Each row of a before or after table is a point. The points were changed in one or more steps. Then noise was added and the rows were shuffled. The steps act on columns, c1 being the first. What was done? A step turns or swaps two columns, mirrors them in a line or flattens them onto one, adds a multiple of one to another, or multiplies or shifts one. Angles are multiples of 10 degrees, from the lower column toward the higher: turns from -170 to 170, lines from 10 to 170 but not 90. Use the fewest steps. Two steps may share a column if one is a turn and the other turns, adds or multiplies; they go together, in the order done. Otherwise the lowest column goes first.
In the rows, zero is written as 128.

Before (8 x 2)
[[132 172]
 [129 148]
 [152 129]
 [150 155]
 [146  64]
 [167 131]
 [119 148]
 [127 105]]
After (8 x 2)
[[116 121]
 [108 214]
 [131 163]
 [139 206]
 [126 207]
 [ 86 192]
 [124 232]
 [107 190]]
Steps: multiply c1 by -1; shift c2 by 60

Before (14 x 6)
[[132 173 135 112 132 132]
 [136 136 159  91 140 138]
 [111 141 145 128 172 134]
 [113 127 113 119 130 135]
 [110  50  91 123  88 128]
 [147 165 148 131 110 152]
 [133 146 114 130 124 111]
 [141 153 110 104 115 117]
 [142 122 111 135 133 114]
 [164 148 134  89 148 137]
 [ 97 101 116 108 152 204]
 [116 120  69 169 122 119]
 [147 131 155 112 164 156]
 [124  85  65 151 102 127]]
After (14 x 6)
[[126 131 100 117 132 119]
 [126 149 120 100 127 116]
 [105  98 149 116  88 139]
 [ 77 109 119 122 106 130]
 [132  97 190 201 106  92]
 [146 173 147 107 154  66]
 [168 156 117  91 142  76]
 [139 110 130 152  84 143]
 [ 93 105 135 163 115 152]
 [140 191 181 161 167  93]
 [114  94  96 144 123 132]
 [115  80 121  94 145 135]
 [130 130 131 166 128 108]
 [ 98 126 100 140 141 114]]
Steps: turn c1 and c4 by -130 degrees; multiply c4 by 2; turn c3 and c6 by 110 degrees; turn c2 and c3 by -130 degrees; multiply c5 by -1

Before (12 x 12)
[[ 95 146 120 190 104 140 134 175 137 127 114 130]
 [ 95 130 129 181 135 133 107 136 115 127 115 138]
 [ 93 108 121  97 132 125 128 125 105 171  94 120]
 [105 126 126 108 131 139 114 132 125 140 175 146]
 [ 98 112 104 126 114 173 127 134 100 115 117 126]
 [185 142 128  97 117 154 113 127 167 124  93 136]
 [215 149 117  95  90 137 111 120 128 124 146 136]
 [ 90 137 130 115 121 143 147 102 114 142 102 134]
 [ 98 150 123 122 125 151 107 129 115 178  94 144]
 [101 144 119 102 137 135 129 142 103 123  96 146]
 [ 93 149 117  94 123 132 103 117 125 138 102 111]
 [106 111 121  90  86 140 117 121 111 114  98 153]]
After (12 x 12)
[[216 152 118  96  44 140 137 110 129 117 111 134]
 [ 98 157 127 122  73 150 134 195 115 171 152 141]
 [100 123 104 126  62 174 110 137  98  93 136 121]
 [106 129 119  87  33 143 104 205 112 107 141 155]
 [105 132 119 102  84 133 144 157 106 118 167 153]
 [ 93 150 129 184  83 130 115 135 115 121 140 140]
 [ 91 115 122  96  82 126 111 206 104 173 155 121]
 [ 93 157 118  94  80 129 134 208 127 133 139 109]
 [ 92 130 115 189  53 143 137  49 135 116 170 129]
 [183 145 129  98  66 158 133 190 167 112 154 134]
 [108 142 126 108  81 134 119  25 125 133  92 149]
 [ 91 112 131 120  70 146 145 236 117 132 129 130]]
Steps: turn c2 and c7 by 60 degrees; shift c5 by -50; add -0.5 times c6 to c10; turn c8 and c11 by 140 degrees; multiply c8 by 3

Before (12 x 24)
[[166 146 155 120 142 154 162 154 116  98 162 120  91 137 166 138 167 124
   88 177 147 141  70 126]
 [142 138 146 106 137 127 136 208 150 140  85  79  92 146 134 161 145  97
  102 132 128 144 172 141]
 [114 146 166 165 124 166 100 138 147 151 156 119  71 122  82 124 111 126
  141 138 178 202 134 106]
 [150 132 102 117  87 125 104 142  78 144 109 120 131 124 101 127 126 147
  135 129 119 107 136 173]
 [121 131 134 145 125 148 182 120 113 142 104  87  76 146 130 132  88 114
  133  78 173 112 117 122]
 [122 142 143 113 135 114 129 106 126 102 126 132  99 143 137 135 123 104
  147 169 129 118 132 100]
 [166 150 123 122 118 131 140 117 147 103 173  96 152 200 142  96 127 107
  131 136 141 168 122 122]
 [141 120 133 137  78 179 106 121 152 134 105 128 100 158 167 129 109 147
  109  86 172 126 155 132]
 [161 158 100 140  73 184 120 126 163 136 123 125 166 112 145 118  88  99
  138 126  93 151  93 123]
 [138 145  90 121  85 102 120 128 168 100 116 133 143  92 143 140 135 172
   98 153 151 167 154 128]
 [138 111 161 126 162 131 155  68 136 104  61  94  92 203 134  59 115 123
  152  84  96 117 143  93]
 [113 108 129 168 138 162 125 135 133 177 128 149 108 139  96 133 135  94
   90  76 117 134 167 146]]
After (12 x 24)
[[123 148 130 146 127 147 182 119 112 129 103  86  75 170 133 131 171 113
  130 121 106 110 119 123]
 [141 135 144 106 139 126 135 209 149 116  85  80  90 125 132 162 116  97
  103 123 112 146 171 149]
 [166 146 125 123 118 130 142 114 147 145 174  97 151 128 146  96 118 108
  132 123  56 169 122 120]
 [167 128 153 121 142 156 161 152 114 138 159 120  90 144 166 138  81 125
   90 128 116 141  69 124]
 [139 136  89 121  85 102 120 126 169 147 115 133 144 159 144 142 114 172
   99 125 159 167 154 128]
 [157 154  99 139  72 185 121 126 162 133 124 126 164  97 147 118 169  99
  138 120 151 150  93 123]
 [113 141 165 166 124 165 100 138 147 115 156 118  71 180  80 122 153 126
  141 124 125 202 132  98]
 [123 126 141 113 136 115 130 107 126 146 124 132  99 125 137 136 124 106
  147 129 111 118 132  92]
 [138 125 161 127 160 130 156  69 135 146  61  96  90  83 134  58 132 120
  153 127  57 117 143  83]
 [114 125 128 167 139 162 124 136 131  93 126 149 110 117  98 134 140  94
   90 131 119 135 166 152]
 [151 130 105 117  89 126 104 141  80 118 108 119 130 121 103 130 136 147
  134 128 136 106 134 185]
 [141 136 133 137  79 177 107 120 152 128 104 127 101 165 168 128 147 146
  107 125  92 125 156 132]]
Steps: flatten c2 and c20 onto the line at 160 degrees; turn c10 and c17 by 160 degrees; multiply c10 by 0.7; turn c14 and c21 by -100 degrees; multiply c24 by 1.3
